Each wall is flat, endless, passes through zero and stands at right angles to its row. A trip goes straight from one point to another. Which walls does it cross, in order?

Walls:
(1): 40	7	-2
(2): -28	-5	16
(3): 12	-64	-43
(4): 95	-30	-5
(5): 59	55	-44
(6): 27	16	-54
Trips:
35	-42	11 to -42	-52	29 => 2, 1, 4
76	5	5 to 43	-32	36 => 6, 5
34	15	-46 to 35	31	29 => 3, 6
14	39	-39 to -63	-53	23 => 4, 1, 3, 2, 5, 6
-35	51	49 to 19	21	-2 => 5, 1, 2, 6, 4
-46	-18	68 to 18	-9	-15 => 3, 4, 1, 2, 6, 5

Walls:
(1): -29	15	16	-38	-7	47	16	-27	29
(2): -19	-21	21	-37	24	22	15	-8	-29
(3): 47	32	3	-36	-40	27	50	52	2
(4): -3	7	30	52	-39	-8	-17	-34	-35
(5): 5	-16	23	25	4	-12	1	-10	18
Trips:
-13	-31	-18	-18	-23	13	21	-49	-25 to -46	41	-66	-10	53	20	19	-52	9 => 4
-7	-11	-17	-41	95	14	27	-30	-16 to -32	51	-2	-24	67	-12	4	-39	-74 => 4
-6	16	7	7	-65	52	-34	-3	7 to 31	-55	-9	14	13	-15	17	22	-18 => 1, 5, 2, 4
25	17	39	29	-56	12	14	-26	15 to 17	26	13	14	-38	-33	-18	-3	-5 => 1
26	20	-72	52	26	23	-15	-11	-5 to 12	25	-9	-44	6	-3	-27	-48	-20 => 1, 2

Walls:
(1): -4	19	-30	-40	33	-26	45	15	-1	-33	29	17	14	-14	-13	-12	-22	-49
(2): -19	-2	10	33	20	37	12	36	-12	-46	5	-1	47	-30	39	10	-91	64
(3): 12	14	-62	-30	40	-12	11	4	-18	16	2	48	-51	-28	14	-33	-19	-13
(4): 15	8	-29	-7	-21	17	-14	-46	20	15	34	-45	35	-8	-19	47	-17	34
(5): 8	10	-9	48	-41	46	-8	19	40	12	-2	12	-9	3	-38	15	1	-29
(6): -45	-29	-4	-6	-9	0	49	16	22	25	29	-31	10	-29	-62	43	6	-35
(7): 14	-57	-95	12	1	35	13	19	-4	43	-19	41	-4	-15	-2	-19	7	-2
(8): 47	37	32	-18	-15	45	-13	49	1	-43	54	47	0	22	-8	47	-63	-41
(9): -71	15	11	8	13	19	14	18	28	-8	4	22	-18	7	5	-34	-38	-34
(10): 25	23	-24	26	-21	9	22	10	11	-10	-31	-9	-25	-28	-12	3	-35	36
(11): -7	20	-12	23	-41	20	49	8	-11	13	10	-18	8	-47	20	48	12	-30
Trips:
-26	-57	-52	66	7	-54	-46	-18	-20	-9	-39	-70	-7	23	-9	4	37	-21 to -28	6	-2	16	-7	-20	15	5	5	-47	-17	-5	-38	38	-6	39	-14	48 => 10, 7, 2, 6, 9, 8
1	44	9	0	1	5	49	14	-42	-31	-16	-9	8	19	46	26	17	-37 to 61	70	30	-29	42	13	11	7	44	-41	67	34	-17	-6	30	44	15	-1 => 3, 9, 4
-30	-30	-6	4	16	6	-3	20	-58	15	49	15	-28	-33	-10	-28	-2	-36 to -12	-19	-30	-8	-25	-3	-9	12	41	17	-11	8	18	-62	27	-3	-38	-2 => 2, 8, 5, 10, 4

Walls:
(1): -41	55	-3	11	-33	-28	46	-27	17	35	-32	30	-3	23	-3	-8	-6	-40	6	-29	-24	-17	-3	-32	-8	37	15	-13	-24	2	0	15	-26	-19	29	-45	-22	17	-38	-22	-10	4	6	19	-24	-16	31	-39
(2): -41	4	-33	-26	-32	53	-8	27	7	-53	-14	-9	5	-10	67	-28	20	-76	-26	80	9	-53	-8	2	45	34	72	33	-37	21	8	-42	-14	0	-30	52	46	-2	6	-49	13	7	-14	-31	23	27	2	6
(3): 8	18	-46	-55	-37	-70	20	10	-10	-16	5	4	-15	21	6	42	3	-13	12	-57	-49	-14	11	6	2	6	-56	28	27	13	20	-18	-43	-28	9	28	10	11	23	1	-14	27	-14	-33	13	-1	-1	8
(4): 22	34	-10	-29	-47	9	5	35	9	26	-10	9	39	28	18	39	20	-37	3	58	-12	4	-13	16	0	10	35	3	-38	39	31	37	23	-1	-36	10	-5	-13	-23	6	9	-5	68	45	-33	20	-33	-29
(5): -13	-6	-3	22	-78	5	41	34	-20	4	11	-3	-16	15	-6	51	31	12	-23	32	5	12	-15	5	-1	-39	-4	-14	19	15	-7	1	-41	-27	9	49	40	21	-16	0	-27	-28	26	-30	-5	24	2	4
(6): 50	28	30	-2	-16	-15	-35	23	-10	-4	28	-12	36	1	-15	53	-10	13	-29	0	76	-18	5	12	8	-11	36	-29	-27	-21	-26	11	-40	13	44	-16	-24	26	10	32	4	-73	-1	24	-9	-11	-57	-10
(7): 15	11	-13	-6	9	16	6	-3	27	-30	34	11	-22	-17	20	27	-20	13	19	-18	14	9	8	-3	-18	-19	31	28	-24	8	-20	-13	35	-12	13	-59	-45	24	-61	-20	-34	-3	30	-5	6	37	-22	25
(8): 74	2	25	12	-6	-9	44	36	24	26	10	10	-30	-4	33	-14	-17	30	-37	-17	1	-14	8	-20	-8	16	-24	7	13	32	-5	-30	3	-14	47	-42	-26	21	41	-21	9	-13	-12	79	10	-30	10	20
Trips:
13	4	-20	15	-10	-26	-33	11	14	-37	19	-47	36	-9	3	2	25	-34	-26	47	-64	43	3	18	-62	-60	1	-73	11	7	-43	-29	-9	-11	40	13	28	-94	35	35	-1	40	35	8	-24	25	1	16 to 6	-22	-43	-23	22	-5	39	51	32	-5	-43	-41	42	25	0	-15	-1	-9	24	-10	15	-8	-43	-18	-18	-17	39	6	13	22	-16	22	15	-17	-13	6	-16	-17	42	-51	0	4	-6	24	-27	39	-12	7 => 2, 3, 8, 5, 7
13	25	36	64	2	4	-50	-59	21	20	-12	14	5	4	-74	-36	-7	-35	2	-14	-31	-43	-53	-2	-6	9	6	2	-34	54	34	15	-2	45	11	30	6	15	27	-9	-8	18	53	-2	18	-19	12	-8 to -19	52	1	-4	6	41	-13	-21	19	25	-1	62	-69	-42	-13	-6	-33	2	38	-41	-31	13	15	-19	34	0	-12	41	-5	40	-19	54	-57	-9	-30	10	14	-4	-6	18	53	-12	-21	13	15	56	12	41 => 4, 3, 7
